Every row gives one point. Two turns around zero, p and q, are shown by what they do to some points. Where does a point land after both, in the order given? Backwards means that the second turn is done in reverse. Each puzzle has new turns, and all numbers are rounded.

Turn p:
[1.3 1.4] -> [ 1.6 -1.1]
[0.2 1.8] -> [1.8 0.1]
[ 2.7 -0.3] -> [ 0.1 -2.7]
[-4.3 -2.9] -> [-3.5  3.9]
Turn q:
[ 0.6 -4.7] -> [-4.7 -0.3]
[-2.5  0.6] -> [0.7 2.5]
[1.7 1.4] -> [ 1.3 -1.8]
[0.2 2.7] -> [ 2.7 -0.4]
Where do these land?
q, then p: [-4.2  1.1] -> [ 4.3 -0.7]
p, then q: [2.2 0.4] -> [-2.2 -0.6]
p, then q: [ 2.0 -1.6] -> [-2.1  1.4]

Turn p:
[ 2.6 -0.2  4.1 -1.5] -> [ 4.4 -1.7 -1.4 -1.0]
[-2.6  2.9 -2.5  0.3] -> [-4.3  0.3  0.0 -1.7]
[ 2.4 -2.6 -1.4 -0.1] -> [ 1.3  1.6 -0.8  3.1]
[-3.5 -1.0  2.0 -2.2] -> [-0.5 -4.4  1.7  0.2]
[ 1.0  1.0 -2.1  3.6] -> [-0.9  4.2  0.7 -0.8]
Turn q:
[ 0.4  3.4  0.0 -0.7] -> [-0.6  2.7  1.7  1.3]
[-1.8 -2.5  1.4 -3.1] -> [ 2.1 -0.9 -3.5  1.9]
[-1.9 -2.7 -4.1  1.0] -> [-3.4 -3.9 -1.4  0.1]
[ 0.2  0.7  0.5 -2.8] -> [ 1.3  0.8 -0.1  2.5]
[ 4.6 -1.4  0.1  2.5] -> [ 1.8 -2.3  3.7 -2.7]
[-1.5  2.6  2.1  3.1] -> [-1.1  3.5 -0.2 -3.1]
Where do these land?
q, then p: [-3.1  0.7 -0.2 -3.5] -> [-2.5  3.7  1.3 -0.9]
q, then p backwards: [ 6.5 -1.1 -2.4  3.2] -> [-5.7 -0.8  4.8  2.0]
p, then q backwards: [-2.1 -1.7  0.5 -1.3] -> [ 1.4 -1.0 -2.4 -0.8]
q, then p: [ 0.7 -0.6  2.4 -1.8] -> [ 1.2  2.3 -1.8 -0.1]
q, then p backwards: [-2.9 -0.3  1.0 -1.1] -> [ 2.3  0.8 -1.6 -1.4]
p, then q: [ 1.7  1.0  0.1 -0.2] -> [-0.8 -0.3  1.3  1.3]
p, then q: [-0.7  2.1 -1.2  4.6] -> [ 0.7  4.6 -0.8  2.3]

Turn p:
[-4.1 -0.8  2.8  1.1 -1.3 -0.5] -> [ 1.0 -2.7  1.6 -3.6  1.8  1.1]
[ 0.5  3.7  1.1 -1.7  0.2 -0.1] -> [-2.6 -0.5  0.7  1.4 -1.0  2.7]
[ 0.2 -1.9 -3.1  1.3 -1.1  2.5] -> [ 0.1  0.1 -0.6 -0.3 -0.7 -4.6]
[ 2.4  1.5  1.9  0.7 -0.6 -1.0] -> [-0.3  1.5  2.5  1.6  0.5  1.5]
[ 2.0 -2.4 -1.2  0.9  7.2  1.7] -> [ 4.9  2.2 -3.0  0.9 -5.3  0.0]
[-2.7 -2.0  3.0 -1.8 -2.5 -0.5] -> [-0.9 -0.2  0.4 -4.4  2.8  1.3]
[ 1.7  2.0 -4.5 -0.6 -1.8 -2.1] -> [-2.3 -0.4 -1.6  4.5  1.9 -1.8]
Turn q:
[ 5.0 -2.0 -4.0  3.5 -0.8 -2.1] -> [-2.2 -3.4  5.1  3.1  2.5  1.9]
[-0.5 -0.6 -0.3 -0.5  1.2 -1.0] -> [-0.6  0.6 -1.0  0.6  1.0  0.4]
[-2.0  1.1  1.2 -2.1 -4.3  3.5] -> [ 2.6 -2.5 -1.7 -3.1 -3.2 -2.6]
[-2.3  3.5  0.9  3.7  3.1  3.9] -> [ 1.8  4.5  1.2  2.4 -5.1 -0.7]
[-0.2  2.3  2.8 -2.9 -1.1 -2.1] -> [ 1.5  0.8 -1.6 -4.2  0.8  1.8]
[-1.0  1.3 -0.4  1.1 -1.1 -0.4] -> [ 2.1 -0.3  0.3  0.5 -0.4  0.6]
[ 3.6 -2.9  0.7 -3.8  1.1  1.5] -> [-5.5 -1.0 -0.5 -2.6  0.5 -1.2]
[-0.8  0.1 -3.1  1.5  0.6 -0.3] -> [ 0.3 -0.8  0.0  3.3 -0.3  1.0]
[-1.7 -2.8  2.2 -0.4  1.3 -3.0] -> [ 0.1  2.1 -1.6 -0.1  4.2 -1.3]
Where do these land?
q, then p: [ 1.0  0.7 -1.0  1.4 -1.4  3.0] -> [ 0.0  1.1  1.8 -1.6  2.9 -0.2]
p, then q backwards: [ 0.1  3.0  0.6  5.1 -1.6  1.0] -> [ 2.5 -1.0 -1.4  4.6 -2.5  1.6]
q, then p: [-0.2 -2.2  3.2  0.0 -2.8  2.9] -> [-0.1  1.5 -1.9  0.8  4.0  3.0]
p, then q: [-0.3 -1.0 -3.0 -2.7  2.7 -1.4] -> [-0.5 -3.0  0.4  3.7 -1.1  1.6]
q, then p: [-3.2 -2.1 -1.9 -3.0 -3.6  1.0] -> [ 2.2  2.0 -3.8  1.2  2.6 -3.1]
q, then p: [ 1.6 -0.6 -1.5 -1.8  1.0 -4.1] -> [ 1.3 -1.2 -1.7 -1.6 -4.1 -0.8]
q, then p: [-0.9  1.0  0.8 -2.2  3.2 -2.3] -> [-1.9 -2.4 -1.1  1.4 -3.1 -1.0]
p, then q: [-0.1 -1.8 -0.3  0.1  4.2 -3.1] -> [-2.9 -2.2  3.1  1.2 -2.2  1.2]
p, then q backwards: [ 2.1  2.9  3.1  3.1 -1.7  2.9] -> [4.3 1.0 0.4 4.3 0.1 2.3]

Turn p:
[ 3.0  1.3  1.1  4.0 -1.9  2.7  0.6 -3.4] -> [ 1.5 -2.7 -0.8 -4.3  2.1  2.3 -1.5  3.2]
[ 2.0 -1.4  1.5 -3.7  1.6 -2.6 -0.6  2.6] -> [-0.1 -1.7 -1.3  2.0 -1.8 -3.0  2.3 -3.5]
[ 1.4  0.8  0.3 -2.2 -1.2  2.5 -4.7  3.7] -> [ 1.5  1.4 -0.5 -2.9 -2.0  0.6 -0.2 -5.8]
[-1.2 -4.0  1.1  1.5 -0.1  0.0  1.4 -3.5] -> [-2.9  0.0 -0.2 -0.9  3.6 -1.8  0.8  3.0]
[-2.1 -0.8  0.8  3.6  3.4  0.6  1.0  2.8] -> [ 0.2  3.5 -3.8  0.7 -1.7 -1.0 -0.4  2.8]
[ 0.5  2.3 -2.0  0.7 -3.1 -4.1 -4.6 -0.8] -> [-1.6 -2.4  2.6  0.1 -1.4  0.3 -5.8 -2.7]
[ 2.7  1.0  0.5  0.5 -3.1 -1.1  1.0  2.2] -> [ 1.0 -2.7 -2.3  1.0  0.7  2.2 -1.2 -2.1]
[-2.2  2.9  1.6  0.5  3.3  1.8  1.3 -3.6] -> [-0.3  0.5  2.2 -1.5 -2.5  1.0  2.2  5.0]
[ 1.3 -2.1 -4.0 -1.7  2.6  1.3  0.7 -0.4] -> [ 3.4  1.6  2.0  0.9  1.9 -3.2  1.1  0.0]
[-1.8  0.5  2.7  0.3 -2.3  0.9  2.9 -1.1] -> [-2.3 -0.6 -0.8  0.0  1.3  3.5  2.0  1.7]
[-3.7 -0.3 -3.6 -3.5  0.8 -2.1  1.0  1.6] -> [-0.6  3.0  2.9  5.1 -0.3 -0.6  0.7 -1.6]
Turn q:
[-3.3  0.5 -0.6  1.2 -0.2 -4.6  2.1 -1.2] -> [ 3.6  1.3  2.7  1.0  1.2 -3.6  1.2 -1.1]
[ 0.4  1.6  2.2  0.6 -2.0 -4.4  2.4 -1.1] -> [ 2.0 -1.1  0.4  0.8  4.1 -2.6  2.8 -0.8]
[ 3.5  0.7 -1.1  0.1 -1.5  1.4 -2.7  5.4] -> [-0.1 -1.5 -4.2  2.7 -2.2  3.7  1.1  2.8]
[ 2.7 -0.5  2.2  1.1  0.8 -0.3 -5.8 -1.8] -> [-5.6  2.0 -2.9  1.7  0.3 -1.6  0.6  0.8]
[ 0.3 -0.9 -1.4  1.9 -1.9 -0.1  0.5  0.0] -> [ 1.3  1.0  0.2 -0.6  0.5  0.1  0.5  2.6]
[ 3.0  0.0 -0.4 -0.6 -1.6  1.4 -4.3 -2.0] -> [-4.3  1.2 -1.5  1.7  1.6  1.3 -1.3  2.4]
[-5.7  1.4  0.1  0.7 -3.6  2.4  2.4 -0.7] -> [ 5.1  2.5 -0.3 -2.7  2.2  0.6 -3.6 -1.4]
[ 2.6 -0.1 -1.2  1.0  6.7  1.7  2.9  1.0] -> [-2.1 -1.3  3.0 -2.5 -4.5  2.4  3.8 -1.9]
[-2.4 -0.7 -0.8 -1.1 -2.5 -0.5  2.5 -0.5] -> [ 3.2 -0.7  1.5 -0.8  1.6 -0.7 -2.0  0.5]
[-2.0  0.9  0.4 -4.4  2.1  1.6 -2.2 -1.3] -> [-2.3 -0.4  0.6  1.4 -0.8  0.4 -4.1 -3.5]
[ 1.0 -2.9  0.6 -0.5  3.7  1.4  2.2  2.3] -> [-0.8 -3.1  0.6 -2.7 -4.1  0.0  1.0 -0.4]
Where do these land?
q, then p: [-1.1  2.4 -1.0 -2.7 -1.7  3.8  2.1  0.9] -> [ 1.9  0.9  1.0 -5.1  0.7 -1.6  1.4 -1.1]
p, then q: [-2.1 -2.7  5.0  1.8  0.6 -2.4  0.2  0.8] -> [ 5.1  2.1  2.4  1.6 -1.8 -0.6 -2.2  0.4]
p, then q: [-0.9 -0.8  3.5 -3.1  0.1  1.5 -1.1 -2.4] -> [ 2.5 -2.6  1.7 -1.9  1.3 -1.4 -2.1 -2.3]
p, then q backwards: [ 1.9 -2.3 -0.2  0.2 -2.6 -2.5 -1.2  0.6] -> [-0.6  0.6  3.2 -3.3 -0.4 -0.3 -0.5 -1.0]
p, then q: [ 0.3 -2.5 -2.5 -0.3  1.1 -0.1  2.4 -0.8] -> [-0.2 -0.2  0.2  0.2 -1.6 -0.7  4.0 -1.1]
q, then p backwards: [ 5.1  0.0 -1.9 -1.9  1.4  0.9 -1.1  1.7] -> [-1.8  2.9  3.2 -0.6 -1.5 -2.5  2.7 -1.4]
p, then q: [-1.7  3.0  0.5 -0.7 -0.6 -2.1  0.7 -0.3] -> [ 1.2  1.4 -2.6 -2.4  0.3 -0.1 -1.1  1.0]
q, then p: [-1.7 -2.9 -1.4 -2.5  0.5 -0.2 -1.2  1.4] -> [-2.1 -0.5 -1.2 -1.2  0.7 -0.2 -2.9 -2.6]
q, then p: [ 0.2  5.8 -2.0  9.1  1.2  1.1 -0.6 -1.9] -> [ 5.2 -1.7  2.0  1.4 -3.2  7.2  3.5  4.0]
